Each wall is flat, endless, passes through zero and stands at right angles to its row. A trip goes straight from one point to another. Which walls does it cross, in order?
In the rows, zero is written as 128.

Walls:
(1): [156 113  79]
(2): [115  82  97]
(3): [118 137 151]
(4): [119  64 110]
(5): [132 175 116]
(6): [128 142 167]
Trips:
[102 117 142] to [128 128 118] -> 6, 3, 1, 5
[100 122  60] to [103  78 154] -> 5, 1, 3, 6
[167  95  59] to [117  96 114] -> none
[102  77  87] to [103 104 110] -> none

Walls:
(1): [109 159 116  97 143 126 140 126 180  65 142]
(2): [179 151 169  76 122 122  95 157  93 106 111]
(3): [195  64 118 137 152 141 117  94 115 135 162]
(4): [145 141 140  78 121 141 172 123 109 108 161]
(5): [126  95 107 184 116 152  79 201 116 120  93]
(6): [119 139 164 191 184 118 121 143 186  95 174]
Trips:
[112 132 168 180  82  91  80  97 101 105 123] to [193 100 121 137 117 102  61 169  62 132 184] -> 3, 6
[126 126  91 170 128 167 113 120 108 165 139] to [ 84 130 103 123 153 123 132 140 144 150  80] -> 3, 1
[143 204 107 168 181 114 153 139 113 121 119] to [105 135  98 199 190 171 133 149 155  64  94] -> 5

Walls:
(1): [108 108 131 125 118 159 105 135 133 173 111 141 154 138 181  94 103  97
 126 207 155 139  85  63]
(2): [ 80 169  94 150 100 182 173 146 152 147 119 124 115 144 113 185 160 166
 117 158  74 221  93 168]
(3): [146 163 109 123 124 138 103 103 170  97 114 175  99 170 130 121 195 128
 131 160 150 187 153  96]
(4): [102 159 149 112  72 193 106 138 117  39  92 168 104 152  78 128 149 154
 176 165 180 152  57 118]
(5): [145 100 151 125 145 167 149 149 105 104 136 127  91 133 114 140 144  95
 190 157 140 104 129 132]
(6): [172 159 133 150 131 104 193 146 112  98 137 123 140 127 174 106  63  33
 145 141 127 139 103 123]
(7): [137  95 154  96 193 131 107 168 124 137 132 157 154 122 139 120 141 161
 115 113 100 132 171 123]
(8): [145 142 143 115 177 135 136 136 137  83 137 155 180 158 169 164  94 131
 113 159  94  98 129 204]
Trips:
[121 157 142 164 147 101 150 103  81  92 109 126 155 123  98 153 134 124
 161 116 128  98  93  92] to [118 124  90 167 123 129 122 167 136 146 156  91 168 154 158 135 119 175
 152 113 126 178 176 153] -> 8, 2, 5, 4, 7, 6
[172  94 192  86 150 126  98 121 162 131  52 130 116  95 103 160 116  89
  58 112 138 148 136 109] to [123 108 154 137 124 142 130  83 177 130 124 141 118  66 113 195 125 100
 101 129 182 113  70 154] -> 3, 4, 7, 8, 5, 2
[105 117 145 110 138 101 180 119  90  66 196 109 100 148  92 170 112  87
 101  94 107 174 165 106] to [123 159  83 200 131 113 139  61 119  98 147 145  92 142 151 100  91 101
 134  99 113 126 116 130] -> 3, 5, 2
[128 183 121 131  99 107  89 120 129 141 133 158 140 103 141 126 168 134
 174  78 125 156  86 124] to [186 114 102 147 134 174 126 127 232  89  81 138 137 154  97 111  92  80
 162 163 128 112 133 108] -> 6, 1, 5, 2, 8
[169 120 108 133 150 164 126 154 131 172 154 112 106 167  83  59 114 140
 164  42 144 137 129 156] to [116 133 145 130 126 115 147 117 109  99 124 141 162 105 123 111 193 116
 133 107  87 135 152 104] -> 3, 5
[164 133 119 117 134 139 153 100  70  83 173 177  45 108 141 101 186 109
  93 168 133 137  69 125] to [149 146 113 110 142 129 124 104 102 126 144 183 178 137 100 149  80 147
 114 144 154 146 119 165] -> 8, 1, 5, 7, 3

Walls:
(1): [108 160 158 131 111  93 117  61  98 146 197 173 106 113 111 124 130 160
 105 112 104  80 134 183 105 199 138 146 198 147 134 125 125 140 121  94
  87 136 128 165 149 131 149 147 101 176 125 101]
(2): [119 120 158 127  83 110 123  84 105 144 147 140  73 100 191 113  94 106
 153 159 119  96 176 124 117 118 143  99 105 105 109 146  83  88 103 114
 165 112 104 127 205 128 146 121 183 132  47 112]
(3): [117  90 176 186 110 148 184  77 118 114 105 128 141  68 129 166 135 132
 119 145 134  64 107 114  87 107 159 109 110 130 150 141 156 145 107 149
 121 113 122 146  74 116 125 118 183 118 171 161]
(4): [129 145  77 173 149 189 118 135 154 109 155 100  80 168 137 109 120 169
 129 183  84 113 103 122 136 106 127  82  99 120 129 179 108 163 151 145
  86 186 115 175 119 156 150 123 145 155 172 125]
(5): [ 73 176 133  81 171  97 103 129 125 196 186 101 144 159 128 118 139 113
 182 120 117 108 123 142 171 112 188 122 214 164 140  73 129 119 110  98
 116 124 187 130  77 124 154  71  99 149 130 138]
(6): [121 128 160 141 116 101 136  74 156 151 111 105 152 121 143 133 128 123
  96 157 111 110 135 124 142 161 115  73 126 134 141 125  87  75 171 112
 137 125 185 102 152 150 144 151 136  59 106 108]
(7): [119 149  70 110  76 116 178 136 178 109 125 111  91 183 116  90  63  96
 144 104 115 120  93  80  70 124 117  98  80 106 156 136 173 209 110 112
 108 101 135 118 107 156  85 143 169 114 118 127]
(8): [100  75 129 154 142 127  99 143 127 119 115 135 145 116 123 106 129  81
  95  83 129 154 122 104 126 137 144  99 181 164 176 210 128 156 179 119
 157 114 129  92 165  92 138  69 122 170 110 157]
Trips:
[136  48 130 128 113  96 121 181  96 142  95 161 148 100 139 143  99 165
 123 154 133  86  96 106  58 103  62 132 168 108  90 101 117 103 164 145
  98 140 120 105 136 134  62 138 194 116 105 165] to [101  78 182 159 120 127  91 164 158 157 163 141 171 134  87 143 126  96
 131 165 193 172 139 141 108 127 140  94 105 199 165 132 155 162 158 134
 131  51 184  51 124 118 161 145  74 121 107 112] -> 8, 2, 7, 5, 3
[104  86  87  92 150 127  76 161 121 116 108 204 176 117  78 124 143 138
 106 149 137 183 154 175 118 131 115 141 182 131 143 102 134 113  60 170
  92 108  76 147 176 132 118 134 166  85  85 122] to [126 100  96 132 137 155 183 175  98 145 132 102 100 114 112 127  98 137
 130 106  45 121  99 176 142 118 107 136 217 130 108 153  97 113 108 134
 107 131 180 196 109 142 135 104 127 108 108  98] -> 5, 8, 4
[101  84 110 144 120 100 109  62 127  90  83 116  71 178 103  98 122 105
 120 160 105 122 125 133  93  98 168 164 108 126 151 168 128 118  74 133
  98 171 144 154 204  27 143  95 133 118  73 158] to [152 115 138  88 152 139 168 123 135  81 136 157 104 127 156 187 152  91
 159 175 134 111 138 181  88 151 103 113  88  71 130  80  99 114 158 175
 111 159 114 141 131 116 147 122 190 169 137 204] -> 1, 8, 7
[143 150 151 145  85 170 161 115 143 104 150  95 129  86 107 124  92 131
  99 117 162  78 116 149  87 165 143  80 162 148 174 136 106 125 189  93
 152 132 143 135 132 161 184 181 124 167 171 144] to [157 126 168 151 146 122 153 115  92 171  76 120 146 159 128 161 127  87
 143 124  91 146  91 125 122 125  49 141 175 117 154 136  88 141 130 146
 140 144 140 106 143 128 156  71 143 105 113  97] -> 7, 2, 4, 1, 5, 3
[148 123 147  92  60  87 114  92  79  67 116  77 144 168 104 163 110 136
 135 106 144  87 122 161 124 134 126 125 112 171 116 133 147 172  97 100
 141  74 122 132 165 122 122 130 114  99 154  53] to [130 194 122 176  85 153 130 150 152 187 135 132  87  63 142 102 132 201
 146 132 134 139  98  75 153  88  51 132  59 117 117 152  65 130 122 151
  92 137 158 171 135 132 125  65 182 162 137 134] -> 4, 6, 1
[123  80  75 191 102 154 168 101 117 169 113 127 146 111 169 138 147  61
 164 157 121 142 168 121 169 107 113 159 133 111 154 148 141  68  73 127
 162 151 119 209 168 104 164 159 169  86  60  97] to [115 107 108 148 175 147 161 157 109 217 128 120 149 163 163 157  97 150
  69 141 136 148 111 132  93 161 117 161  75 161 166 191 158 147 148 100
 151 111  86  86 144 112 148 155 147 136 124 142] -> 8, 4, 7, 2, 6
